Every row gives one point. Each copy is the shape, with its points in the same order, turned, moved and blurred by noise. Is it also mirrored, or only turned?

Shape (8 x 2):
26, 18
8, -50
-35, 21
-50, 25
52, -40
-33, 57
77, -50
-54, 0
Copy 1, 8 rows:
-29, 17
-23, -59
47, -5
57, -4
-60, -41
50, 36
-83, -40
62, -17
Copy 1 is: mirrored
Copy 2, 8 rows:
24, 10
-43, -5
1, 67
-4, 82
-15, -38
31, 82
-13, -64
-26, 74
Copy 2 is: only turned
Copy 3:
33, -20
-36, -39
5, 33
-4, 48
-1, -72
35, 43
-3, -97
-25, 39
Copy 3 is: only turned

Shape (6 x 3):
44, 3, -28
14, 94, -4
46, -15, -1
-54, -48, -16
-41, -49, 56
-6, -94, 14
Copy 1 (6 x 3):
32, -8, -49
106, -15, 20
14, 12, -36
-47, -44, 25
-48, 7, 56
-86, 9, -14
Copy 1 is: mirrored
Copy 2:
35, 5, -9
53, 69, 62
41, -18, 1
-61, 14, -40
-70, -19, 27
-52, -41, -30
Copy 2 is: only turned
Copy 3, 6 rows:
-37, -29, 8
-86, 55, 9
-8, -30, 31
54, 10, -46
80, 38, 20
75, -33, 9
Copy 3 is: mirrored

Shape (10 x 4):
27, 29, -3, 35
-2, -11, 4, 0
32, -26, -25, -51
0, -93, -23, 43
-57, -8, 21, 24
26, -31, 172, -36
13, 14, 29, 31
-16, 41, -6, 11
22, 37, -13, 24
-4, 22, 93, 27
Copy 1:
-2, 28, -16, -12
-9, -17, 9, -2
12, -43, 23, -58
71, -61, 2, 42
-45, -29, -2, 41
-70, 35, 165, 18
-21, 18, 9, 2
-38, -4, -47, -4
-15, 14, -35, -26
-55, 47, 39, 38
Copy 1 is: only turned
Copy 2 (10 x 4):
12, 31, -25, -1
3, -18, -3, -17
6, -40, 36, 37
17, -88, -66, 6
-21, -26, -27, -67
131, -31, 66, -109
25, 17, -24, -26
-28, 26, -7, -20
0, 35, -22, 6
51, 23, -1, -86
Copy 2 is: mirrored
Copy 3:
12, 21, -30, 57
-27, -12, -22, 24
22, -33, -12, -27
-58, -72, -66, 37
-68, 2, 16, 54
-95, 111, -43, -79
-24, 28, -28, 44
3, 9, 21, 55
22, 20, -19, 60
-51, 85, -22, 26
Copy 3 is: mirrored

Shape:
22, 53, 3, -40, -40, -17, -21, 90
-67, 4, -33, 17, 74, 18, 54, -4
-5, 1, -48, 14, 50, -14, 18, -9
72, 23, 15, 45, 13, 63, -34, -41
-81, -40, -29, -78, -2, -93, -5, 5
21, -1, 11, -4, 71, 16, 53, -23
-66, -28, 36, -72, 11, -19, 69, 0
-63, 10, -13, -33, -4, -24, 66, -22
41, 62, 33, -8, 64, 31, 34, -29
17, 69, 56, 0, -37, -50, -47, 31
20, 69, -2, -36, -3, 12, -46, -64
-52, 49, 41, -69, -28, -36, -59, 64
Copy 1:
71, 27, 17, -21, -66, 9, -60, 50
-48, 41, 6, 55, 45, -21, 32, 58
28, 44, -16, 44, 54, -24, 6, 35
51, 5, 4, 50, 51, 87, -31, -57
-7, 26, -9, -34, -14, -140, -37, 28
6, 62, 35, 9, 62, 12, 18, 5
-49, 28, 47, -49, -3, -54, 10, 21
-19, 39, 15, 6, -21, -61, 41, 19
16, 91, 49, 34, 37, 50, -11, -24
70, 11, 47, 33, -63, -11, -87, -30
22, 62, -40, 36, -21, 19, -48, -77
-1, 28, 21, -15, -81, -41, -110, 16
Copy 1 is: only turned
Copy 2:
9, -39, 14, 12, -52, -69, -28, 83
-24, 80, -43, -10, 14, 53, 11, 22
22, 19, -28, 4, 29, 25, -15, -2
21, -18, 61, -2, -27, 85, -91, -9
-7, 36, -33, -30, 48, -116, 9, -7
23, 24, 34, -36, 19, 67, 9, 34
-25, 51, 30, -66, 3, -50, 63, 19
-1, 71, 0, -15, -8, -27, 44, -6
49, 40, 73, -23, -11, 61, -26, 56
4, -13, 78, 55, -15, -63, -57, 59
57, 48, 56, -17, -41, -9, -84, 3
-32, 27, 35, -2, -22, -121, -54, 83
Copy 2 is: only turned
Copy 3, 12 rows:
70, -24, 35, -16, -72, 16, -42, 26
-13, -8, -15, -74, 18, -22, 58, -70
16, -24, -45, -23, 10, 4, 45, -35
-24, 23, -23, 56, -14, 91, 0, -52
-4, -95, -24, -65, 14, -88, -28, 36
-25, -13, 0, -26, 32, 48, 62, -24
-59, -60, 44, -86, 2, -29, 27, 21
-32, -11, -3, -71, -16, -45, 40, 17
-12, 41, 8, -20, 28, 82, 40, 2
40, 19, 41, 45, -17, -5, -52, 44
-17, 38, -57, -7, 5, 55, -44, 30
34, -13, 47, -48, -14, -34, -96, 32
Copy 3 is: mirrored
Copy 4 (12 x 8):
71, -61, -20, -19, 7, 55, 7, -9
-50, 22, -38, -39, 91, -47, 52, 20
-16, 39, -36, 4, 63, -28, 5, -3
-62, 53, 37, 14, -14, 56, -12, -43
38, -37, -102, -40, 8, -107, -18, 22
-20, 60, 21, -31, 42, -35, 46, -28
7, -26, -33, -75, 2, -103, 67, -9
-18, -26, -61, -31, 38, -70, 60, -34
-18, 55, 29, -57, 37, 18, 30, -69
19, -76, 6, -30, 6, 30, -55, -60
-35, 27, -51, -48, -23, 34, -27, -76
42, -92, -43, -86, -10, 13, -26, -2
Copy 4 is: mirrored

Shape:
80, -33, 37, -53, 39, -24, 4, -19, 9
53, 59, 12, 28, 39, -9, -47, -9, -72
85, 25, -39, -19, 17, 2, -44, -27, 5
-13, 15, 19, 26, 22, 6, -83, -3, -22
82, 20, 20, -81, -19, 8, -7, 40, 4
-5, -10, -8, 84, 50, -17, -32, 30, -2
-15, -80, 34, -38, -57, -117, 39, -40, 5
-74, 23, -44, 30, 84, -42, 8, 31, -39
-55, -28, 52, 51, -46, -94, 68, -60, 42
-26, -37, -45, 73, 60, 34, 26, 35, -63
-3, -53, 38, -78, 3, -25, 69, -42, 21
14, -2, -10, -39, 0, -6, -11, -23, -16
Copy 1:
39, 44, 61, -49, -37, -53, -41, -13, -17
59, 22, -3, 13, 41, -71, 52, 36, 9
80, -15, -12, 0, 0, -49, -41, 13, 2
-7, -4, 12, 18, 51, -34, 14, 30, 40
34, 33, 12, -5, -69, -28, -42, 63, -43
-1, -60, 44, -26, 45, -26, 58, 16, 22
-63, 24, 26, -9, -101, -40, 3, -113, -11
-28, -27, -23, -85, 54, 5, 89, -6, -7
-31, -7, 48, 2, -71, 32, 60, -127, 55
0, -55, 33, -38, 81, 4, 74, -12, -67
-14, 63, 44, -46, -52, 25, -45, -69, -36
10, 20, -12, -8, -3, -22, -14, -7, -16
Copy 1 is: only turned
Copy 2 (12 x 9):
27, -76, -1, -36, 30, 20, 29, -23, 7
70, -5, -20, -22, -7, 71, 4, 84, -37
31, -46, 19, -44, -52, 69, -22, 7, -6
0, -28, -19, -14, -37, 23, -1, 106, -42
16, -40, 103, -26, -13, 21, 18, -17, 3
8, -48, -45, 47, -3, 9, -54, 102, 9
51, -62, -22, -18, 13, -149, 12, -17, -3
6, 30, -39, 29, 45, -1, -92, 67, -59
26, -3, -91, -1, 7, -141, 1, 28, 53
15, -20, -58, 129, 10, 36, -41, 45, -44
-13, -35, -17, -5, 45, -60, 41, -58, -6
5, -21, -3, -22, -21, 5, 1, -4, -42
Copy 2 is: mirrored
Copy 3, 12 rows:
25, 23, 64, -16, 8, -34, -6, 38, -7
9, 1, 1, 92, -2, 2, 4, -14, -67
47, 27, 10, 46, -70, -28, 18, 6, -25
44, 4, -46, 36, 10, 50, -16, -28, -24
44, -16, 82, 12, -46, 26, 40, 35, 10
9, 14, -90, 40, 50, 8, 28, 4, -5
-32, -82, 19, -97, 9, -30, -56, -4, 47
-33, 2, -71, -14, 48, 20, 80, -62, -57
-58, -48, -17, -44, 50, -40, -43, -78, 93
-75, 33, -91, 13, 21, 42, 65, 18, -31
-33, 16, 71, -94, -1, -3, 1, -14, 39
3, 7, 11, -12, -44, 19, 13, -19, -12
Copy 3 is: mirrored
Copy 4:
16, -43, 2, -71, 70, -2, 37, -27, -3
-41, -35, -35, 55, 67, 52, 14, 29, -3
15, -67, -29, -15, 46, -4, 16, 67, -15
-22, -30, -3, 53, 29, 5, -53, 5, 25
24, -66, 44, -37, 58, 13, 14, 9, -82
1, 35, -55, 53, -10, 0, -9, -10, 18
21, -22, 87, 6, 34, -91, 103, -68, 48
-97, 67, -4, 39, -27, -11, 16, 11, 13
48, 26, 89, 35, -12, -28, 90, -41, 109
-62, 1, -65, 37, -80, 21, 25, -34, -4
-7, -39, 82, -79, 4, -24, 69, -48, 32
-22, -58, 28, -8, 15, -18, 26, 9, 3
Copy 4 is: mirrored
